Each row of a before or after table is a point. The points were changed in one or more steps. Then noise was added and the rows were shuffled. The steps act on columns, c1 being the first. What was done? A step turns or swaps two columns, mirrors them in a line or flattens them onto one, adds a multiple of one to another, or multiplies or shifts one. Angles are multiples of 10 degrees, from the lower column toward the higher: turns from -170 to 170, lines from 10 to 170 but not 90. Use the fewest steps. Two steps may share a column if one is a turn and the other turns, adds or multiplies; they go together, in the order done. Otherwise the lowest column goes first.

Before (11 x 2)
|  0.023 |  0.033 |
| -0.001 | -0.013 |
|  0.031 |  0.029 |
|  0.004 | -0.025 |
|  0.010 | -0.012 |
|  0.033 |  0.022 |
|  0.000 | -0.008 |
|  0.027 |  0.003 |
|  0.033 |  0.029 |
| -0.002 | -0.014 |
|  0.025 |  0.035 |
After (11 x 2)
| -0.002 | -0.012 |
|  0.006 | -0.025 |
|  0.053 |  0.022 |
|  0.049 |  0.030 |
|  0.040 |  0.034 |
|  0.015 | -0.012 |
|  0.054 |  0.029 |
|  0.037 |  0.032 |
|  0.043 |  0.003 |
| -0.003 | -0.014 |
| -0.001 | -0.008 |
Steps: multiply c1 by 1.6

Before (13 x 6)
| -0.045 | -0.025 |  0.016 | -0.012 |  0.027 | -0.012 |
| -0.012 | -0.022 | -0.015 |  0.016 |  0.016 | -0.022 |
| -0.012 | -0.045 | -0.025 |  0.011 |  0.008 |  0.007 |
| -0.062 |  0.005 | -0.014 |  0.007 |  0.010 | -0.013 |
|  0.002 | -0.036 |  0.016 |  0.026 | -0.034 |  0.042 |
| -0.040 |  0.022 | -0.028 | -0.006 |  0.016 | -0.052 |
| -0.050 | -0.040 | -0.003 | -0.018 |  0.017 |  0.022 |
| -0.021 |  0.002 | -0.014 |  0.032 |  0.024 | -0.003 |
|  0.023 | -0.028 |  0.008 |  0.046 | -0.041 |  0.014 |
|  0.012 | -0.008 |  0.023 |  0.035 | -0.008 |  0.025 |
| -0.012 |  0.013 | -0.019 | -0.006 |  0.022 | -0.013 |
| -0.061 | -0.014 | -0.012 |  0.004 |  0.038 | -0.032 |
| -0.042 | -0.041 |  0.038 | -0.014 |  0.011 |  0.017 |
After (13 x 6)
| -0.037 | -0.055 | -0.022 | -0.081 |  0.004 |  0.022 |
| -0.014 | -0.057 | -0.032 | -0.062 |  0.008 | -0.036 |
| -0.044 | -0.043 | -0.006 | -0.076 | -0.047 |  0.021 |
| -0.018 | -0.013 | -0.015 | -0.046 |  0.010 | -0.019 |
| -0.039 |  0.001 |  0.039 | -0.037 | -0.013 |  0.044 |
| -0.046 | -0.008 | -0.008 | -0.049 |  0.023 |  0.005 |
|  0.001 | -0.022 | -0.034 | -0.030 |  0.008 |  0.002 |
| -0.021 | -0.046 | -0.027 | -0.069 | -0.021 | -0.016 |
| -0.007 |  0.010 |  0.010 | -0.020 | -0.022 |  0.025 |
|  0.012 | -0.013 | -0.022 | -0.069 |  0.012 | -0.016 |
| -0.027 |  0.023 |  0.042 | -0.013 | -0.001 |  0.011 |
|  0.021 | -0.037 | -0.018 | -0.067 |  0.023 | -0.048 |
|  0.006 | -0.059 | -0.012 | -0.052 |  0.007 | -0.007 |
Steps: swap c1 and c2; mirror c3 and c5 in the line at 140 degrees; shift c4 by -0.060

Before (8 x 9)
| -0.010 | -0.012 | -0.022 | -0.036 | -0.002 |  0.043 |  0.001 | -0.010 |  0.004 |
|  0.021 | -0.017 |  0.023 |  0.005 |  0.013 |  0.034 |  0.016 | -0.018 |  0.030 |
| -0.025 | -0.014 | -0.021 |  0.026 |  0.023 | -0.020 | -0.001 | -0.034 | -0.008 |
| -0.024 | -0.002 |  0.010 | -0.041 |  0.029 |  0.035 | -0.023 |  0.014 |  0.005 |
|  0.009 |  0.007 | -0.035 |  0.015 |  0.028 |  0.014 |  0.017 | -0.007 |  0.021 |
| -0.034 |  0.016 | -0.042 |  0.024 |  0.023 |  0.049 |  0.017 |  0.036 | -0.024 |
|  0.028 |  0.018 |  0.029 |  0.020 | -0.014 |  0.021 |  0.000 | -0.026 |  0.038 |
|  0.026 |  0.003 |  0.010 | -0.009 |  0.005 |  0.043 | -0.020 | -0.030 | -0.008 |
After (8 x 9)
|  0.027 |  0.045 |  0.034 | -0.008 | -0.015 |  0.022 |  0.000 |  0.017 |  0.038 |
|  0.027 |  0.007 |  0.033 | -0.007 |  0.005 |  0.042 | -0.021 | -0.001 | -0.008 |
|  0.020 | -0.043 |  0.024 | -0.019 |  0.013 |  0.034 |  0.015 |  0.017 |  0.029 |
|  0.010 |  0.020 | -0.007 |  0.069 |  0.027 |  0.014 |  0.017 | -0.036 |  0.022 |
| -0.009 | -0.030 |  0.002 |  0.000 | -0.002 |  0.043 |  0.001 | -0.024 |  0.004 |
| -0.025 | -0.035 |  0.024 |  0.073 |  0.022 | -0.021 | -0.001 | -0.032 | -0.007 |
| -0.033 |  0.039 | -0.048 |  0.064 |  0.024 |  0.048 |  0.018 | -0.028 | -0.023 |
| -0.025 | -0.006 | -0.009 | -0.061 |  0.029 |  0.035 | -0.024 |  0.015 |  0.005 |
Steps: multiply c2 by 2.5; turn c3 and c8 by 70 degrees; add -1.5 times c8 to c4

Before (13 x 14)
|  0.006 |  0.028 |  0.011 |  0.020 | -0.037 | -0.005 | -0.018 |  0.019 | -0.046 | -0.048 | -0.056 |  0.013 | -0.027 |  0.004 |
| -0.034 | -0.031 | -0.044 | -0.015 |  0.021 | -0.015 | -0.004 | -0.032 | -0.021 |  0.029 | -0.002 | -0.013 | -0.013 |  0.006 |
|  0.002 |  0.028 |  0.012 | -0.027 | -0.042 |  0.013 |  0.008 | -0.095 |  0.052 | -0.007 | -0.010 | -0.008 |  0.000 |  0.013 |
|  0.017 |  0.049 |  0.016 |  0.011 |  0.031 | -0.010 |  0.004 | -0.003 | -0.047 |  0.017 | -0.039 | -0.034 |  0.003 | -0.026 |
|  0.024 |  0.064 | -0.012 | -0.023 |  0.035 | -0.011 | -0.022 |  0.007 |  0.024 |  0.014 |  0.001 |  0.001 | -0.002 | -0.010 |
|  0.023 |  0.014 | -0.010 | -0.003 | -0.009 | -0.003 | -0.019 | -0.015 |  0.017 |  0.011 | -0.066 | -0.033 | -0.001 |  0.011 |
| -0.023 | -0.029 |  0.007 |  0.001 |  0.009 |  0.000 |  0.002 | -0.005 | -0.042 |  0.031 | -0.003 |  0.101 | -0.022 | -0.012 |
|  0.006 |  0.005 |  0.010 | -0.022 |  0.031 | -0.018 |  0.005 |  0.013 |  0.015 | -0.047 | -0.014 | -0.027 |  0.025 | -0.020 |
| -0.014 | -0.007 |  0.012 |  0.019 |  0.003 |  0.043 | -0.012 | -0.030 | -0.029 |  0.022 | -0.020 | -0.023 |  0.022 |  0.026 |
|  0.016 | -0.039 |  0.017 | -0.008 |  0.004 | -0.007 | -0.009 | -0.044 | -0.042 | -0.022 | -0.003 | -0.024 | -0.019 |  0.022 |
| -0.002 | -0.004 |  0.008 | -0.024 |  0.040 |  0.048 |  0.001 | -0.012 | -0.027 |  0.003 | -0.009 | -0.017 | -0.003 | -0.034 |
|  0.012 | -0.002 | -0.032 | -0.005 |  0.027 | -0.005 |  0.051 | -0.064 |  0.006 | -0.003 | -0.014 | -0.016 | -0.019 |  0.023 |
|  0.005 | -0.013 | -0.009 | -0.017 |  0.001 |  0.012 |  0.023 |  0.023 | -0.045 |  0.027 |  0.002 |  0.004 | -0.005 | -0.021 |
After (13 x 14)
|  0.004 |  0.000 |  0.011 | -0.022 |  0.030 | -0.033 |  0.001 |  0.012 |  0.018 | -0.046 | -0.006 | -0.024 | -0.005 | -0.022 |
|  0.021 | -0.043 |  0.016 | -0.006 |  0.006 |  0.012 | -0.012 | -0.041 | -0.043 | -0.023 | -0.027 | -0.016 | -0.015 |  0.025 |
| -0.026 | -0.028 |  0.004 | -0.001 |  0.007 |  0.018 |  0.001 | -0.005 | -0.038 |  0.030 | -0.023 |  0.102 | -0.015 | -0.010 |
| -0.018 | -0.007 |  0.009 |  0.016 |  0.005 |  0.000 | -0.016 | -0.029 | -0.028 |  0.021 | -0.033 | -0.027 |  0.049 |  0.029 |
|  0.005 | -0.010 | -0.011 | -0.017 |  0.003 |  0.011 |  0.022 |  0.025 | -0.049 |  0.025 | -0.023 |  0.005 |  0.006 | -0.016 |
|  0.019 |  0.048 |  0.012 |  0.008 |  0.030 | -0.007 |  0.004 | -0.007 | -0.050 |  0.020 | -0.063 | -0.034 | -0.008 | -0.025 |
|  0.025 |  0.016 | -0.011 | -0.010 | -0.010 |  0.002 | -0.016 | -0.014 |  0.019 |  0.009 | -0.057 | -0.034 | -0.002 |  0.011 |
|  0.012 | -0.002 | -0.035 | -0.007 |  0.028 |  0.018 |  0.053 | -0.064 |  0.010 | -0.006 | -0.006 | -0.016 | -0.012 |  0.024 |
|  0.001 |  0.026 |  0.013 | -0.024 | -0.041 |  0.010 |  0.006 | -0.097 |  0.054 | -0.009 |  0.018 | -0.006 |  0.010 |  0.016 |
|  0.006 |  0.027 |  0.010 |  0.020 | -0.038 |  0.019 | -0.023 |  0.020 | -0.041 | -0.049 | -0.077 |  0.012 | -0.017 |  0.002 |
| -0.035 | -0.036 | -0.048 | -0.016 |  0.021 |  0.002 | -0.003 | -0.032 | -0.025 |  0.028 | -0.014 | -0.015 | -0.019 |  0.005 |
|  0.001 | -0.007 |  0.007 | -0.025 |  0.044 |  0.023 | -0.003 | -0.010 | -0.027 |  0.005 | -0.024 | -0.016 |  0.039 | -0.034 |
|  0.022 |  0.065 | -0.017 | -0.028 |  0.036 | -0.004 | -0.022 |  0.008 |  0.029 |  0.013 |  0.013 |  0.002 | -0.014 | -0.012 |
Steps: turn c6 and c13 by 60 degrees; add 0.5 times c9 to c11
